Each wall is flat, endless, passes through zero and stands at right angles to its row. A trip goes straight from one point to another. List the walls that it crosses, first one first.

Walls:
(1): [-1.95 -2.66]
(2): [-1.80 -0.70]
(3): [3.34 2.11]
(4): [0.08 1.60]
(5): [ 3.02 -1.58]
(6): [-0.87 -2.51]
(7): [-2.38  3.30]
(8): [-0.54  1.51]
(9): [-1.15 -0.97]
(10): [0.87 2.17]
Trips:
[0.90 1.27] to [-0.08  0.72] => 5
[0.82 0.21] to [ 0.57 -1.20] => 4, 6, 10, 1, 9, 3
[-0.54  1.15] to [0.06 1.99] => 2

Walls:
(1): [-0.87 -1.24  2.63  1.12  0.01  1.46  0.46  1.08 -1.47  0.96  1.95]
(2): [ 1.45  1.27 -1.77  2.31  1.92  1.98  1.60  2.39 -1.22  0.69 -1.97]
(3): [ 1.02 -0.73  0.15  0.94  0.06  2.17 -0.79  0.24 -1.78 -2.20  0.35]
(4): [-0.64  1.58  1.30  3.47  0.82 -1.27  0.81  0.16 -2.70 -1.44  2.62]
(5): [-0.96 -0.01 -1.02 -1.77 -0.72  3.00  2.61 -0.85 -0.02  1.67  0.12]
(6): [ 2.66  1.30 -2.86  0.78  2.43 -1.84 -4.13 -0.85 -0.38  0.78  1.37]
(7): [-1.42 -1.31  0.01  0.78  0.55  0.67 -2.33 -0.16 -1.12  2.41 -0.95]
(8): [-0.30 -1.30  1.35 -2.61 -1.73  0.07  3.00 -1.77 -0.21  0.09 -1.88]
(9): [ 3.81  0.67  0.41 -0.48  0.86  0.09  0.58 -2.49  1.08  0.83 -1.11]
(10): [ 0.48 -0.04  0.49  1.09  1.71  0.67 -1.09 -0.82  0.08  0.50 -2.53]
(11): [-0.40 -3.97  1.36  0.06 -1.29 -1.20 -0.28 -0.21  0.30 -0.39  1.07]
Trips:
[-0.45  2.84 -2.11  4.03  2.23 -0.89  0.77 -0.97  3.27  0.49 -0.89] to [ 0.63  2.26 -1.36  1.57  2.42 -1.15  0.03  0.40 -0.90  1.08 -1.63] => 7
[-1.63  0.76  0.52  0.89 -2.10  0.58 -1.93 -0.74  0.03 -0.18 -0.22] to [-0.61 -1.10 -0.07  0.67 -1.76  1.31 -1.80  0.56  0.47  1.31  0.31] => 4, 5, 10
[ 0.91  1.99  2.39 -0.94 -1.01 -0.28  1.61 -0.19  2.67  0.53  0.03] to [ 2.24 -1.48  0.36  1.75 -0.96 -0.05  1.92  3.58  0.31  0.19  1.57] => 1, 11, 2, 4, 5, 8, 3, 9
[ 1.04  0.45  2.63 -1.14  2.64  0.94 -0.91 -0.31  2.64 -0.34 -1.10] to [-4.87 -0.49  0.37  2.52 -0.26  1.43  3.90 -0.24  0.21  2.34  0.75] => 6, 1, 5, 7, 2, 9, 4, 11, 10

Walls:
(1): [ 0.84 -0.04 -0.12  2.03 -4.01  0.36 -0.28  0.26  0.91  2.94 -0.62  1.54
 -2.33  0.43  1.19  2.02  0.57 -2.02 -0.66  1.40 -1.08 -1.01 -3.19  0.85
 -0.46 -1.81 -2.72  1.21 -0.45  2.06 -1.80 -0.13]
(2): [ 0.98 -1.96  0.33 -1.87  0.25  0.01  0.96  2.19  1.14  0.22 -2.11 -0.71
  1.92  0.61 -1.24  0.05  1.41  0.20  3.62  0.22  2.00  0.64 -0.73  1.85
  1.22  2.01  2.47 -1.05 -0.60 -1.36  0.59 -2.56]
(3): [ 1.85 -2.43 -0.43  1.01  1.19  0.29  0.19  0.47 -0.01  1.20 -0.66  0.13
  2.36  0.14 -0.36  0.07 -0.40  0.43  0.40  2.84 -0.35 -1.66  3.60  1.64
 -1.68 -2.28 -0.59  1.09  0.42  0.34  2.62  0.58]
(4): [ 1.97 -0.22  3.52  1.86  1.73 -1.89 -2.25 -2.44 -0.86  1.30 -2.18  0.87
  2.23  3.51  0.44 -1.19 -0.10  0.42 -2.02  5.48 -2.22 -1.26 -0.84  0.34
 -0.14  2.54 -0.97 -0.01 -1.08 -2.52 -1.67 -0.77]
(5): [-0.58 -1.54 -1.79 -0.66  1.70 -0.55 -0.25  2.80  1.31 -1.96  1.47 -1.98
 -2.18  1.75  1.16  2.41 -0.20 -1.03  0.13  0.07 -0.58  0.87  1.02 -0.04
 -1.09 -0.17 -1.39  0.46  1.35  1.17  1.90 -0.11]
(6): [-0.76 -0.05 -2.23 -1.07  0.57 -1.09 -1.26  2.35 -2.39 -0.47 -1.47 -0.99
 -0.43 -2.30  0.83  0.76  0.24  1.38  0.35  1.99 -0.11  1.53 -1.33 -1.26
  1.32  0.35 -0.81  2.39 -1.96  0.60 -0.46 -0.63]
(7): [ 3.17 -1.61  1.83  0.17  1.11  1.29  4.55  0.49  1.50 -1.46 -1.47  0.76
  0.48 -1.91  2.91 -0.70  1.96  0.27 -1.24 -0.88 -1.71  1.62  0.49  0.78
 -0.68 -0.71 -2.57 -0.28  1.54  1.24 -0.40 -1.95]
(8): [-1.01  0.58  0.48  0.42  0.15  1.03  2.67  0.65  1.72 -1.76  0.47  0.07
 -1.55  0.25  0.94  0.41 -1.18  1.62 -0.34  1.86  0.02 -1.82  3.84 -0.24
 -0.24  0.53  3.42 -0.76  2.45  1.54  1.63  1.27]
Trips:
[ 1.38 -1.14  0.36 -0.25 -2.06 -2.25 -1.88 -1.00  0.25 -0.12 -1.34 -0.28
 -1.59 -2.09  3.32 -0.72 -0.68  0.30  0.74  1.49 -0.06 -0.53  0.49  1.77
 -1.37 -0.39 -0.68  1.34  1.04  0.50  0.65  0.53] to [-0.86 -0.91  0.41 -2.19  0.91 -0.41  1.39 -1.73 -0.32  1.34 -1.25 -0.16
  0.92 -1.65 -2.71 -0.39  2.26 -0.97  0.59  1.31  1.99 -0.97  2.19  1.22
 -1.13  1.33 -0.92 -0.60  0.45 -2.40 -0.01  3.38] => 5, 2, 6, 1, 7
[ 0.05  0.67  1.24 -1.48  1.43  0.55  0.19  1.52 -0.65 -1.40 -0.60  0.54
  0.01 -1.42  1.44  2.16 -1.80 -1.97  2.88  0.56  0.87 -0.98 -3.07 -1.87
 -2.55  2.07  0.78  0.35  0.74  1.74  0.64 -1.70] to [ 2.59  1.77 -0.82  0.21 -3.44 -1.69  1.15  1.16  0.71  0.29  0.78 -0.31
 -0.48 -1.66  4.11 -1.04  0.05  1.27 -0.69  0.89  2.10  0.60  2.10 -1.71
 -0.91 -2.53 -1.39 -0.19  0.99 -0.57 -1.73  0.06] => 2, 3, 5
[-0.43  0.43 -1.53  0.37 -0.93  2.47 -0.95  1.19 -0.09 -2.76  1.21  1.12
 -0.01  0.73  0.51 -1.47 -2.77 -2.73  0.28 -1.38  0.76 -0.87  0.40  0.13
  0.25 -1.20  2.14 -0.19 -0.29 -1.85  1.62  0.27] to [-0.23 -0.08  0.66  0.40  2.21  1.31 -2.96  1.35 -1.12  1.11 -1.51  0.82
 -1.23  0.52  1.54 -1.40 -0.54  0.46 -1.29  1.49 -0.82  1.84  0.50 -3.15
  1.72  0.66  1.42 -1.85 -0.83 -0.94  1.37 -3.15] => 2, 6, 4, 5, 8
[ 1.09  1.99  0.38  2.47 -0.70  1.34  1.12 -0.64  2.16  0.44 -1.07  0.99
 -0.88  1.44 -0.47  0.25  0.70  0.42 -0.24 -0.78  2.26  0.54 -2.04  1.42
 -2.86  0.24  0.38 -0.12  0.30 -0.96 -0.45 -3.37] to [-0.55 -0.84  0.95  2.48  1.57 -0.04  0.05  0.93  1.10 -1.32  1.25  0.62
  0.68  3.46  2.47 -3.66 -1.14 -2.12 -1.65 -1.16 -0.94  0.70 -0.28 -0.98
  1.56  1.18 -1.16  0.10 -0.77  1.81  3.11 -1.72] => 5, 2, 8, 1
[ 3.20 -0.16 -0.66 -0.97 -1.84  2.31  2.17 -0.51 -0.11 -0.19  2.03 -3.05
 -1.48  2.35  0.41 -0.89  2.39  3.71  1.85 -2.25  0.94 -0.02 -1.75  2.87
 -1.85 -1.93  0.70  0.29 -0.05 -1.18  2.23  0.64] to [-0.91  2.08 -0.09 -0.38  0.25  1.87  2.86  2.41  1.23 -0.02  0.51  1.51
  1.14 -0.58  0.09  1.68  1.90 -0.69 -1.89 -1.13 -1.78 -2.30  0.04 -1.11
 -1.86 -1.51  0.03 -1.72  1.42  2.55  0.89  0.45] => 1, 2

Walls:
(1): [ 1.41 -0.79 -0.65  0.08  0.93 -1.52 -0.60 -0.64 -1.47  2.71 -2.13 -1.49
  0.23 -0.95  0.73  1.90  0.03  0.43  3.55  0.79  0.10  1.73  0.26  2.09
  0.97  1.10  1.53 -1.84  2.77  2.74  0.01 -0.59 -0.61 -0.62  0.98  0.31
 -2.53 -1.34  0.73  1.06  0.30 -1.44  1.98  1.14 -1.83  0.02  2.30  0.46]
(2): [ 1.28 -0.27  2.32  3.08 -0.04 -1.00 -1.82  1.05  1.71  0.99  2.20  1.09
 -0.36 -2.24  1.25 -1.14 -1.76 -0.99  1.22 -0.01 -1.83 -1.39  0.24  2.30
  0.79  0.57 -1.84  0.06 -0.98  1.61 -0.97  0.40 -1.26  0.26  1.64  0.95
 -3.07  1.20  1.00 -0.30 -2.29  1.36  1.41 -0.48  2.68  1.62  1.79 -0.58]
(3): [-4.05 -0.91  0.85  1.83  0.90 -0.03  0.59  1.35  1.99  0.48  0.11 -1.39
  0.60 -0.42  1.49  0.70 -1.54  1.10  0.23 -0.19  0.80  1.84 -0.89  1.01
  0.16  1.95  0.07 -0.61  0.40  1.37  0.84  2.94 -1.32 -0.96 -0.59 -1.35
  2.45  3.06  0.64 -0.75 -2.23  1.24  1.95  0.38 -0.70 -0.05  0.15 -0.68]
(4): [ 0.91 -0.82 -0.68  0.82 -0.66  0.18  3.46 -1.56  0.46 -2.23 -0.18 -1.16
 -1.39  1.10 -0.21 -1.85 -0.43  0.18 -0.69 -1.48 -0.37  0.42 -0.48  0.99
 -1.96 -0.26  0.60 -1.84  1.22 -1.63 -1.38  0.03 -1.35  2.56  2.90  1.15
  1.72 -0.17 -2.70  1.84 -0.81 -0.13 -0.04 -0.71  0.21  1.91  2.34  1.57]
(5): [ 2.47 -2.50  1.10  0.09 -1.37  0.34 -1.33  1.96  1.45  0.60 -0.88 -0.70
 -0.58  2.93  0.40 -0.33 -0.51  1.89 -1.85 -1.48  0.89  0.01 -0.70 -1.09
  1.98  1.34 -0.64  1.32 -4.28 -1.81 -1.68 -0.90  0.98 -0.09  1.78  0.32
  1.45  2.51  0.08  0.35  1.12  3.00  0.00  1.39 -0.76  0.54  1.80  1.27]
(6): [ 0.57 -3.14 -0.56 -2.52 -0.44 -1.94  1.84 -0.84  2.73  2.86 -0.97  0.63
  0.32  0.57  1.16 -0.71  0.92 -2.17  1.11 -0.25  3.11 -2.17 -1.45  0.01
 -2.47 -0.41 -0.85 -2.74 -1.22 -1.73  1.06 -1.62 -0.22  1.26 -3.71 -0.89
  2.49  1.33 -1.66  2.11 -1.68 -2.28 -0.73  0.53 -0.90 -0.84 -0.30 -4.31]
Trips:
[-0.81  0.60 -1.86  0.37 -1.04 -1.65 -1.67  0.24 -1.22  1.13 -1.48 -0.23
  1.76  2.22 -0.91 -2.74 -0.92 -0.87  0.39  0.02  1.35 -1.23  3.03  0.96
 -0.61  0.35  2.61  0.62  0.22 -1.24 -1.54  0.85 -2.07  0.77  0.70 -0.84
 -0.03  2.18  0.24  1.02 -0.07 -3.87  1.66  4.16 -1.88  0.40 -0.13  1.49] to [ 2.05  1.06  1.49  1.57  0.49  1.51 -2.93 -1.84 -0.35 -2.22  0.73  2.48
 -0.83  0.46  0.12 -1.08  3.84  0.86 -0.60  2.21 -0.38  3.52 -1.63 -1.16
 -2.26 -0.40  0.79 -1.74  0.79 -1.95 -0.86 -2.72  0.72  1.49 -0.97  2.66
  1.68  0.28  0.83 -1.53 -0.52 -0.17 -0.63 -1.20  1.80  0.27 -0.19  1.83] => 3, 6, 1, 5
[-1.15  0.97 -0.39 -0.65  0.51  0.89 -1.84 -0.48  0.39  0.05 -0.11  1.39
  1.25 -0.26  0.35  0.07  1.52 -2.99 -1.29  0.13  2.95 -0.25  0.04 -1.03
  0.85  1.25  4.72 -3.34  0.28 -0.64 -0.27 -0.10  0.99 -0.25  2.15 -0.03
 -0.69  0.39 -2.57 -0.69  1.57  0.52  0.41 -3.10 -0.88 -1.72 -1.89  0.48] to [-3.17 -0.80  1.67 -0.39  2.18  1.20 -2.14  2.58  0.83 -2.05  0.79  1.05
 -0.47 -2.57 -2.81 -0.40 -0.46 -1.47 -0.48  0.51 -1.61 -0.25  1.58  3.11
  0.11  1.44 -0.26  2.05 -1.13  1.04 -1.31 -1.31 -2.08  0.69 -1.79  0.37
  3.84 -0.64  3.95 -1.01 -1.31 -0.29  0.05 -0.25  1.82 -0.28 -1.47 -0.77] => 6, 3, 2
[ 1.31 -0.94  0.70  0.82 -1.41  1.62 -0.28  2.93  0.67  0.84  2.76  0.49
 -0.28 -1.85  1.32 -1.20  0.44 -0.67 -2.26  2.65  3.87 -0.50 -2.26 -0.45
  0.56 -0.20  2.22 -0.96  1.41  1.09 -1.68 -2.51 -2.33  0.46 -0.44 -1.67
  1.22  0.63 -0.63 -3.30  3.03  3.44  0.71  0.31  2.62  1.02  1.12  1.64] to [-1.76 -2.28  1.38 -0.32  0.12  1.05  0.86 -5.25  1.42  2.84  0.20  1.22
 -0.87  0.71  1.22  1.09  0.92 -0.23  2.01 -1.57 -1.56  1.29 -1.47  0.31
 -0.24 -1.50  0.89 -1.52  1.87  0.70  0.45 -0.16  1.42  1.55 -0.07  0.11
 -0.68  0.77  0.26 -0.41  1.62  1.15  0.80 -1.48 -2.44  0.72  1.45  0.28] => 4, 1, 6, 5, 2

Walls:
(1): [-2.02  0.73  2.51 -0.06 -0.61  2.49 -0.90  1.49  0.62 -1.67 -0.19 -0.45
 -1.31  3.16 -1.45  1.03  0.41  0.42  0.32  2.58  1.77  0.01  0.76  0.10
  0.54  1.43 -2.10 -1.06  0.04  2.18 -0.72 -2.82 -2.32 -0.77  1.79  4.33
  1.20  0.06 -1.11  2.68  0.40 -0.91 -0.89  2.64  0.72 -0.51 -1.31 -0.96]
(2): [ 3.21  2.80  3.70 -0.43 -3.95  2.31  0.31 -0.47 -1.59  0.41  0.06 -0.74
 -0.79 -3.51 -0.89  2.07 -0.15 -0.24 -1.14  1.62 -0.65 -0.52 -2.51 -0.74
 -3.96 -1.47  0.42  0.11  1.63  0.33 -2.10 -0.10 -2.22  0.95 -2.38  0.07
  1.33  0.68  0.91 -1.78 -0.95  2.77  1.63 -1.39 -0.57 -0.06  0.53 -3.68]
(3): [-1.72 -0.26 -1.35  0.34 -0.30  0.19  0.94  4.72  1.53  2.07  0.54 -0.45
 -2.76 -2.19 -1.57  0.12  0.47 -0.72 -0.15  2.15  1.81  1.36 -1.34  1.28
  2.98  0.02  2.92  1.03  0.24 -0.90  0.31 -2.58 -2.31  0.02 -1.86  1.19
 -2.45  0.27  2.01 -0.15  2.28  1.61 -0.56  1.59  3.32 -1.01  3.25  1.21]
(4): [-0.36 -0.72  1.65 -0.39  1.94 -1.04  0.28 -0.86 -1.06 -1.53 -2.68 -3.90
  0.60 -0.47  0.27 -0.95 -0.77  0.33  0.01 -0.74 -1.59 -0.41 -2.25  1.24
  2.19  1.29  2.17  1.01 -1.53  1.28  0.92  0.30 -0.89 -2.10 -2.21  1.16
  0.59 -1.64 -1.59  0.48 -0.72 -1.14 -0.14  0.77  0.10 -0.12  1.68  0.73]
(5): [ 0.13 -0.87  0.44 -2.02  1.43  0.45 -1.45  0.88 -0.31 -2.10 -0.35 -1.68
 -1.43 -1.27  1.22 -0.74 -0.10 -1.28  1.39  0.83  2.97  0.71  0.17  4.15
 -0.48 -1.63  0.58  0.06  3.46 -2.16  1.07  0.48  0.37 -1.05 -0.06 -1.49
 -1.00 -0.06  0.00  1.56 -3.02  0.19  0.87 -1.28 -1.45  0.77  1.82 -1.81]
(6): [-0.18  1.40 -1.78  0.70 -0.07 -1.04  0.27 -1.24 -1.97  0.20 -1.01 -2.03
  1.58 -2.30  1.54  2.33 -0.05  1.34 -2.31 -0.83 -1.77  1.52 -0.72  2.58
  0.25 -0.39  1.38  2.45 -1.48  0.72  1.77 -4.56 -0.06 -0.35  0.34  0.32
 -1.25  1.22  2.90 -0.78  0.90  1.14 -4.48  0.01  3.46  0.23  0.53  0.45]
(7): [ 1.65 -1.31 -1.93 -1.87 -0.41 -2.19  3.16  1.25  1.65 -0.71 -0.16  1.08
 -1.05  1.52  0.22  0.33  0.76  0.13  0.36 -2.25  2.50 -2.18 -0.33 -0.25
 -0.71 -0.65  0.76 -0.08  2.76 -0.33  1.02 -0.65 -3.19  1.61 -0.75 -1.00
  2.79  0.69 -0.35  1.06  2.80 -0.04 -2.29 -0.24 -0.38  0.93 -1.41 -1.42]
Trips:
[-1.37 -0.21 -0.43  1.65 -0.02 -0.64  0.26 -1.82 -0.35 -0.12  0.32  0.42
  2.26 -1.41 -1.06  0.65  0.20  0.64 -2.61  1.33  2.14 -2.19 -0.11  2.03
  0.59 -1.44 -0.59  0.33  1.92 -1.50 -1.52 -2.40 -0.63 -0.86  3.13 -0.82
 -0.30  4.17  0.05 -0.45 -3.33  0.98  2.78  0.30 -0.42  1.67 -1.37 -0.12] to [ 0.28 -1.36 -2.06  2.13 -2.01  0.42 -0.44 -1.55  2.42 -0.74  1.66  0.40
 -1.42 -0.47 -2.19  2.22  1.49  1.11 -1.87 -1.66 -0.76 -1.76  0.04 -2.90
 -3.62  1.04  0.61 -0.28  0.33  1.84  0.33  0.04  1.62  0.06 -2.66 -1.97
 -0.27 -2.48 -0.39  1.06  0.44  0.64  0.90 -0.92  1.45 -1.39 -0.92  1.65] => 1, 5, 7, 6
[ 2.44 -0.80  2.47 -0.69 -3.05 -0.31  1.01  0.67  0.52 -1.64  0.19 -1.21
  3.29 -2.77 -0.84 -3.75  0.44 -2.04 -0.33  2.20  1.37 -0.57 -1.89  2.99
 -3.89  1.61 -1.96  0.76 -1.59  0.88 -0.69  1.37  2.70 -0.11 -0.96 -0.99
  0.65  2.31 -0.51  2.09 -0.76 -1.57  1.36 -2.43  1.44 -0.87 -2.43 -0.17] to [ 1.07  1.56 -0.14 -0.42 -0.05  1.46  0.15  0.30  1.83  2.07 -1.37 -1.64
 -2.15  0.44  0.21 -2.06 -2.48 -0.93 -0.81  0.47 -2.36 -0.82  1.25  0.43
 -4.76  2.02 -1.63  2.09 -0.63 -1.53  1.25  3.23 -1.66 -1.01  1.13 -0.23
  1.02 -3.90  1.31  3.62  1.22 -0.78  1.30 -1.30 -0.10 -0.72  2.77 -1.45] => none
[ 0.13 -1.53  1.08  1.24  0.07  2.00  0.58  1.16 -1.87 -0.59 -0.08  0.94
  1.10 -2.07  0.60 -0.57 -0.86  1.18  1.99  1.36 -1.68  3.31  2.12  1.53
 -0.58  1.87 -0.04  1.02  0.17  0.44  0.54 -1.53  0.46 -0.59 -1.67  3.66
 -2.54  2.37  0.46 -0.11  0.34  1.75  0.58 -0.08  2.78  1.95 -0.06 -1.11] to [-2.67  0.41 -2.57 -2.21 -0.74  2.54  0.00 -0.07 -1.53  0.72 -0.67 -0.81
 -1.01 -1.59  1.03  1.18 -1.41 -0.69  0.64 -0.87  0.80  0.45 -1.26 -0.29
 -2.73  1.61  1.21 -3.53 -1.47 -1.22 -0.84 -0.54  0.88  0.57 -0.45 -0.63
 -1.36  0.00  0.77  0.40 -3.74  0.28 -0.78  1.96  1.01 -2.96 -2.42  0.67] => 4
